Each row of a before or after table is a point. The points were changed in one or more steps. Then noise was added and the rows were shuffled. The steps act on columns, c1 being the first. Write out the steps. A step turns or swaps two columns, mirrors them in a line or flattens them onto one, adds a multiple of one to another, or multiplies or shifts one. Angles are multiples of 10 degrees, from the lower column toward the higher: turns from -170 to 170, lines from 10 to 170 but not 90. Use the fewest steps. Two steps may share a column if one is a turn and the other turns, adds or multiplies; they go together, in the order done. Otherwise the lowest column goes first.

Before (14 x 2):
[[-29  43]
 [-53 -16]
 [ 33  21]
 [ 20  40]
 [ -7  16]
 [  7  22]
 [ -1 -23]
 [ 20  10]
 [  6  13]
 [-20  -7]
 [  1  20]
 [-49 -46]
 [-41 -41]
 [-42 -37]]
After (14 x 2):
[[-14 -12]
 [ 52 -26]
 [ 58 -32]
 [-47   5]
 [-32  22]
 [ 12 -14]
 [-24  -3]
 [-30 -38]
 [ 22   9]
 [-13   4]
 [-16  16]
 [ 37 -46]
 [ 47 -27]
 [-20  -5]]
Steps: turn c1 and c2 by 110 degrees

Before (12 x 3):
[[ -3  -2 -41]
 [ 10 -21 -28]
 [  2  -7 -23]
 [ -8 -29 -34]
 [-39 -25  -1]
 [ 16 -11 -23]
 [ 44  48  -6]
 [ 12 -18 -11]
 [ 26  55 -24]
 [ -4 -33 -10]
 [ 20  19  20]
 [ -9 -37   2]]
After (12 x 3):
[[-16 -21   4]
 [  9 -39   2]
 [ 32 -39  20]
 [-11 -53  33]
 [-42  61 -16]
 [-13 -19  19]
 [-17 -28  37]
 [ -7  39 -26]
 [ -2 -40  11]
 [-34  49   7]
 [-26 -19  12]
 [-23 -34  20]]
Steps: turn c1 and c3 by -150 degrees; add -0.7 times c3 to c2

Before (9 x 4):
[[ -2  20 -14  40]
 [ 34  -7 -31 -24]
 [-16  29   9 -18]
 [ -4  28  20  -6]
 [-18 -43 -16 -10]
 [  1  20 -16 -19]
 [-13  -1  29  36]
 [-30  -1 -33   8]
 [ -2  -5 -29 -26]]
After:
[[-16  19   5   1]
 [ 32  -1   2  35]
 [ 14  29  12  11]
 [-21  -1  40   7]
 [-13  20   7  59]
 [ 21  28  -4  22]
 [ -9 -44  23 -53]
 [-41  -7 -22 -31]
 [-27  -4  12 -32]]
Steps: turn c1 and c3 by -110 degrees; add 1 times c2 to c4

Before, 12 rows:
[[-24   7   7  17   8 -10 -36  -3]
 [-13   7  14   7  12 -31 -26  -1]
 [ 28 -23  -3  21  12 -26  -1  32]
 [-10  27   6  -8 -11 -60 -36  21]
 [  0  -1  11  -3 -39 -15   4  -4]
 [ 23   5 -17  17 -22  12 -10  -1]
 [-18 -22  -5  12   8  -9 -49 -12]
 [-27   7  12  18   2 -17 -37  10]
 [ 30 -15 -28   1  11   3  14 -10]
 [-26   3   5  -5 -24 -47 -46  36]
 [ 31   3   5  13 -23 -40 -12  -7]
 [ 16 -25 -41  42  15 -10  18  -8]]
After (12 x 8):
[[-37  17   7  21 -11  20  -1  25]
 [ 25  50  -9 -26   8  38 -37  30]
 [ 25   2 -10  -1  -6  21 -37  21]
 [-29   0  44  51   0  13  19 -51]
 [ -1   9 -24  -2  33  11   4  20]
 [ 22  19 -13 -28  21  45 -46  49]
 [-14   7  10  12  26 -21 -10  -9]
 [ 23  -1  -4  -1 -10  15 -36   1]
 [-33   4  30   8  -1  -7  14 -40]
 [ 15  18  -8  -6 -16  25 -26   8]
 [-22  43 -12   7  20  17 -12   5]
 [ -1 -16   7 -12  -6  26 -49 -20]]
Steps: turn c1 and c2 by -140 degrees; turn c2 and c6 by 140 degrees; turn c3 and c5 by -160 degrees; add -1 times c3 to c8; add 0.5 times c7 to c4
